Each row of a before or after table is a point. The points were changed in one or more steps. Then noise was added and the rows were shuffled. The steps act on columns, c1 being the first. Name the steps. A step turns or swaps two columns, mirrors them in a line or flattens them onto one, adds a multiple of one to another, or multiplies or shifts one. Angles are multiples of 10 degrees, from the lower column toward the higher: turns from -170 to 170, lines from 10 to 170 but not 90. Use the fewest steps. Two steps may share a column if one is a turn and the other turns, adds or multiplies; they go together, in the order done. Otherwise the lowest column goes first.

Before (12 x 2):
[[ 11  33]
 [  4  -8]
 [  3  28]
 [-23   4]
 [ 21 -95]
 [ 35 -66]
 [-12 -17]
 [-29  31]
 [ 35  10]
 [ 22 -27]
 [-26  -7]
 [ -2  -4]]
After:
[[ 19  10]
 [ 43  -5]
 [-76  59]
 [ 10 -33]
 [-35   5]
 [-21 -31]
 [ -1   5]
 [-69  26]
 [ 17 -21]
 [ 17  22]
 [ -6   4]
 [ -1  21]]
Steps: turn c1 and c2 by -140 degrees

Before (12 x 4):
[[ 73  -4  24 -36]
 [ 18  34  41 -20]
 [ 70  66  -7  25]
 [ 55 -26   3 -36]
 [-95  78 -18 -87]
 [-31  35 -12  61]
 [-23  24  26 -43]
 [ 10 -50  29 -54]
 [-53  43  46 -30]
 [-22  22  28  25]
 [ 45  18 -72 -36]
 [ 14  48 -12  40]]
After:
[[-10  23  26 -26]
 [-37  77 -17 -59]
 [ 28  64  -7  15]
 [  9  33  42 -13]
 [-19  44  43 -24]
 [-12  35 -15  44]
 [ 26 -30   2 -22]
 [  2 -51  28 -38]
 [ 28  -4  24 -24]
 [ -6  22  25  15]
 [  6  44 -12  29]
 [ 16  14 -75 -20]]
Steps: multiply c1 by 0.4; multiply c4 by 0.7

Before, 11 rows:
[[  3 -33   7 -11 -33  12  -8  54]
 [  9 -15   0 -51  30   9  22 -14]
 [  9  24  20  23  40  -3  23 -43]
 [  8 -16  51  20  27   1 -15   5]
 [-11   5 -37  32  -3 -37  54  -9]
 [ 42   8 -13 -37 -13 -11  37  27]
 [ 15  36 -17  31  50  39  38 -28]
 [ -2   9 -15 -14 -25  25  21  -1]
 [ 53 -28 -18  19   6 -14  28  30]
 [  9 -31  20  -7 -17  19  39   5]
 [-15 -12  45  28  56  -8  57  17]]
After:
[[ 13 -18 -16  29  49  12 -34 -27]
 [ 53  34 -19  18   5 -18   2  30]
 [-13  15 -36  35  -3 -32 -19  -6]
 [  2  30   5 -10 -28  30   9  58]
 [ 10  42  20  -6 -18  24 -46   7]
 [ 13  20   0 -55  29 -11 -18 -18]
 [ 40   4  -9 -38  -8  -9 -22  28]
 [-13  28  44  27  56 -38 -95  15]
 [  3   4 -13 -10 -27  37 -10  -4]
 [ 11 -14  15  21  39 -24 -47 -42]
 [ 10   6  51  15  25 -16 -29   2]]
Steps: turn c2 and c7 by -160 degrees; add -1 times c3 to c7; add -0.5 times c5 to c6

Before:
[[ 38 -42 -12 -43 -46  38 -61 -33   7  34  45]
 [ 49  46  12 -12  35 -22  11 -37 -34  56 -73]
 [ 12  -8   8  17 -14  -5   9  28 -14  -5 -64]
 [-26  23 -10  -3 -20   3 -23 -17 -21 -12  32]
 [-34  26 -74 -32  -3  31   2 -79  49  29  31]
 [ 11 -18 -24 -17  27 -34   8 -41  -7  38  -9]
 [ 15  27  56 -19 -26  41  -4 -95  21 -40 -40]
 [-56  27  -6 -10  37  48  17 -42 -16 -23   2]
 [ 35 -14 -24   8  46  -1 -31   5  -8 -29  -8]
 [  5  12 -50 -47  28  10  34 -25  31 -10  23]]
After (10 x 11):
[[ 21 -45 -14 -12 -45  42  75  41 -38  35  37]
 [ 22   9 -47  59  29  17   6  11 -17 -10  24]
 [-13 -15 -27 -24  44   4  16  36 -63 -29 -11]
 [ 24  17 -10 -10 -13   2  23 -19 -74 -11  30]
 [ 52  34  -6  20  36  44  -6 -53 -69 -22   3]
 [ 39 -17 -25  20  29 -34   8  16 -58  38  -9]
 [ 20  42   8  14  37 -24  -2  58 -87  54 -77]
 [ 87  28 -69  22  -5  33  20 -19  -7  30  30]
 [ 90  26  55  16 -24  45  12  29 -32 -43 -39]
 [-23 -10   7  -7 -11  -7 -18   5 -61  -2 -63]]
Steps: turn c1 and c8 by 100 degrees; turn c4 and c7 by -140 degrees; shift c9 by -50

Before (10 x 14):
[[ 33  -1  20  47 -10   1  16  14  -8 -16  -4  11 -79   8]
 [-29  -2   4  19  -9  13  35 -37  -9 -12  12  22  30   9]
 [-13  14 -63  10 -41 -32 -13   2 -35 -60   3 -34 -10 -19]
 [-21  31 -14  27  19   8 -15   9 -38 -36 -25 -15  -5 -13]
 [-27  33   3  68 -20  -7   3 -56  23 -12 -32  43 -29  47]
 [ -8  16 -26  36  27 -14  14  14 -36  34   3  -8  12 -36]
 [ 33 -24  18   9  24 -30  -9  42 -17  -9 -24  35  43  37]
 [ 14  21   3  62 -21 -10   6   2   2  33 -45 -26 -31  -4]
 [ 33 -40  33  31 -11  -2  -3  10 -54 -14   8  29 -38  42]
 [-20 -22 -12 -27 -17 -24  10   9 -36 -28  17 -20 -38  10]]
After:
[[-23  24 -60  -1  39 -95  -2   8 -39 -63   4 -37 -11 -15]
 [ 16  29  29  11 -19  -8  29  28 -55 -13  11  27 -34  38]
 [ 15  -1   3   4  30 -26   6  66  -1  32 -47 -22 -31  -7]
 [ 13  10   4 -36   4  41 -45  19 -10 -12  15  20  28  11]
 [-10  -3  -2 -54  38 -20 -27  63  21 -12 -32  45 -30  48]
 [ 34   7  20  12   3   0  24  45  -7 -13   3  13 -77   9]
 [-25 -34 -10   8   9  28  -9  28 -41 -39 -21 -18  -4 -13]
 [  8  -4  19  40 -36 -89  35   6 -13 -11 -22  40  45  40]
 [  9 -31 -32  15  -8 -44 -14  37 -38  34   4  -3  15 -40]
 [ -4  20 -19   8  -8 -76 -21 -27 -38 -30  18 -20 -40   9]]
Steps: mirror c1 and c7 in the line at 30 degrees; turn c2 and c5 by 130 degrees; swap c4 and c8; multiply c6 by 3

Before:
[[  8  10   7   6  -3   4   3   0  -3  11  10  -6   3   9  -6 -11  -7 -11
    9  -5]
 [ -6  -4   2  -2  -4   3  11 -11  11  10  -3   1  -4   4   4 -11  17  -9
    0  -3]
 [-14  28   4 -25   7   0   2  -4   4   7  -2  -9  -8   1 -10  -5  23  -4
    9   1]
 [ 11   9   6  11   5  -3   6  16  13   8   6   0  -2   9  -6  23  17  -5
    3  31]
 [ -3   5   7   7  -4 -10   4  -8 -11  12  -1  -1  -2   5  -3 -10  -5  -2
    0  13]
 [  4   9  -1   9 -20  -2   8  -8  13  11   4   2   3  -4  -6  -5   7 -10
    2  11]
 [ 12   0 -37 -22   3 -18   9  12   0 -22   3   0  13  -7   5  -1   3  -4
   -9  -6]
 [  3   8   4  10  -6  -4  10  -5   1   6   7 -48  -4   2  -3  18  -7   1
  -20  -1]
 [ -3  -4  -1  -5   0   2  -5  -9   2  10   7   3  -3  -2  -4 -10  -7   2
  -23  -6]
 [  2  20  -6   9   2   6 -27  -5  -9  10   2  -3   7   1   0  11  -6   3
    9   2]
 [  9  -5 -10 -10   6  -5  -4  -4  11  -5   7 -13  -5   5   0   2  -4 -17
    5   2]
 [ -1  -5   7  -2  -2   2   8  -2   4  -1  -2   3  -4 -14  -2   1  -5  -9
    2  -1]
 [-29  -3  -9  12   5  -1   2  -9  14  -1   0   3   2  -7  -4  -6  -3 -13
    9   5]
 [  7  -1  -2   0  -4   0   8  -7   9   0  -3  -8  28 -31  -2 -12  -2  -5
    2   3]]
After, 14 rows:
[[  8  -7   7 -10  -4   5   2   1   1   5  10 -12  -7  -5  -6  -8 -11 -11
   -6  -5]
 [  8  15  -3  14  -5   0   3  -7   7   2  -3 -15 -24  27  -2  -2 -14  -6
    2  -3]
 [-29   4 -11  -8   6  -1   0 -10  13  -1  -1   6   0  11  -4  -5  -6 -12
    2 -11]
 [  3 -15  -5  -9   2   5 -12  -4  -8   4   1  -6 -16   4   1  -6  11   3
   -1  -9]
 [  4  -7   1  -6 -20  -3   2  -8   7   3   4   5  -7   8  -7   6  -6 -11
    9  -5]
 [ -6   1   2   1  -5   4   5 -12  15   4  -4   1   5  -4   3  17 -12  -9
   -3   1]
 [ -1   4   7   9  -1   2   3  -3   5  -1  -3   5   5  10  -2  -5   3  -8
   -2  -2]
 [-13 -28   5  20   8   0   0  -2   6   3  -3 -18  -7 -14 -10  24  -5  -4
   -2  -9]
 [  2  -9   5  -9  -6  -3   3  -3  -3   2   7 -96  -1   2  -3  -6  17   0
    7  17]
 [ 11   3  -9   6   7  -4  -1  -4  10  -3   9 -25   8 -11   0  -3   2 -17
    1  -6]
 [ 11  -8   6 -14   4  -3   3  16  -7   3   7   0  -2  -2  -6  16  22  -4
   28 -14]
 [ -1  -5   7  -8  -4 -10   1  -8 -21   6  -1  -2   0  -2  -4  -5 -11  -2
   11  -4]
 [ 12   6 -38  23   3 -18   5  11   2 -10   3   0 -12  -3   5   2  -2  -5
   -3  11]
 [ -4   1  -1   5   0   2  -2  -9   1   6   7   8   5  -1  -4  -7 -12   2
    2  22]]
Steps: turn c2 and c13 by -150 degrees; turn c4 and c14 by 150 degrees; multiply c7 by 0.4; turn c19 and c20 by -110 degrees; add -0.7 times c19 to c9; multiply c10 by 0.4; multiply c12 by 2; swap c16 and c17

Before, 8 rows:
[[  2   6  -6  -8  81 -25  19  26  57 -22  22   6   3  -6 -65 -67  -9  -2
   71  35 -46  40  32  13 -42  23 -25   4 -29  26  -9  23]
 [-14 -44   3  49  14  48 -52   7   8  11   7 -35  65 -43 -36  -2   4  10
  -38  35  68 -44 -18  17  58   9  -3  39 -49  -6  13 -46]
 [ 72 -30 -22  36 -29 -31  -7  32  48 -60 -63 -39 -15  -1  16 -56   4 -23
  -22   7  16  -6  25  65 -26 -70 -54  54  21  41 -20  68]
 [ 15 -52  19 -15  74  53  26  -1  20  64  22 -16  50   3   5  37  59  38
  -23 -24 -52   6  49 -47  37 -40 -53 -34  29 -30 -42 -21]
 [  9  60  30  31 -13  29  52  64  24  64 -11  60  46 -17 -27  32  53 -46
  -37  13  60  13  42 -38  57 -59  24  60  19 -25 -63  37]
 [ 69 -31  -8  35   5 -43 -69 -58   6 -58 -11 -33 -15 -49 -76 -46 -26  61
  -20  -7  22  11  37  -3 -40 -34 -17  36 -29  30  18 -15]
 [  5  58 -17 -53  30 -34 -54  40 -20 -15   1  54  50  30 -16 -46  58  19
  -39  44 -45  36 -44  59  -8 -59  12  15 -40  48 -52   2]
 [ 28  -9  46 -45 -28  23  53  31 -37  -7  36  65  30  73 -26  -9 -12 -30
   60 -16 -14  48 -20 -22 -35  35  20 -29 -16   9  -2 -25]]
After, 8 rows:
[[-57 -30 -23  38 -34 -32  -9  30  65  35 -62 -21 -17  -2  14  75   4 -27
  -21   9  13  -9  30  66 -27 -72 -54  57  36  83 -18  67]
 [ -9  -9  50 -54 -31  21  55  32 -34  13  36  24  28  73 -25  27 -12 -33
   61 -19 -13  50 -25 -25 -35  43  21 -24 -48  17  -2 -24]
 [ 34  61  25  35 -16  29  48  63   1 -68  -9   9  50 -22 -27  10  47 -48
  -35  13  59   9  41 -36  60 -61  22  60 -20 -53 -62  41]
 [-45 -26  -4  33  10 -43 -68 -56  25  56 -12   6 -10 -58 -81  68 -25  67
  -20  -7  29  11  40  -4 -35 -37 -14  36  -3  66  16 -17]
 [-66   2  -7  -4  84 -24  18  32  57   4  26  16   4 -11 -63   2 -10  -2
   70  38 -44  36  35  15 -44  22 -20   1 -29  56  -9  24]
 [ -6 -45   3  49  12  48 -52   4   3 -16   2   8  61 -45 -39 -17   6  14
  -35  37  70 -45 -15  15  60  13   0  39 -17 -16  13 -49]
 [-48  59 -22 -52  34 -32 -47  34 -17  24  -1  30  52  27 -18   1  59  20
  -38  42 -43  29 -48  61  -6 -59  10  16 -52  95 -53   3]
 [ 36 -50  14 -17  70  51  25   1  -4 -65  23 -17  50   3  -3  16  54  40
  -26 -23 -48   2  51 -48  34 -38 -51 -36  31 -58 -46 -15]]
Steps: swap c1 and c16; mirror c9 and c10 in the line at 170 degrees; flatten c12 and c29 onto the line at 120 degrees; multiply c30 by 2
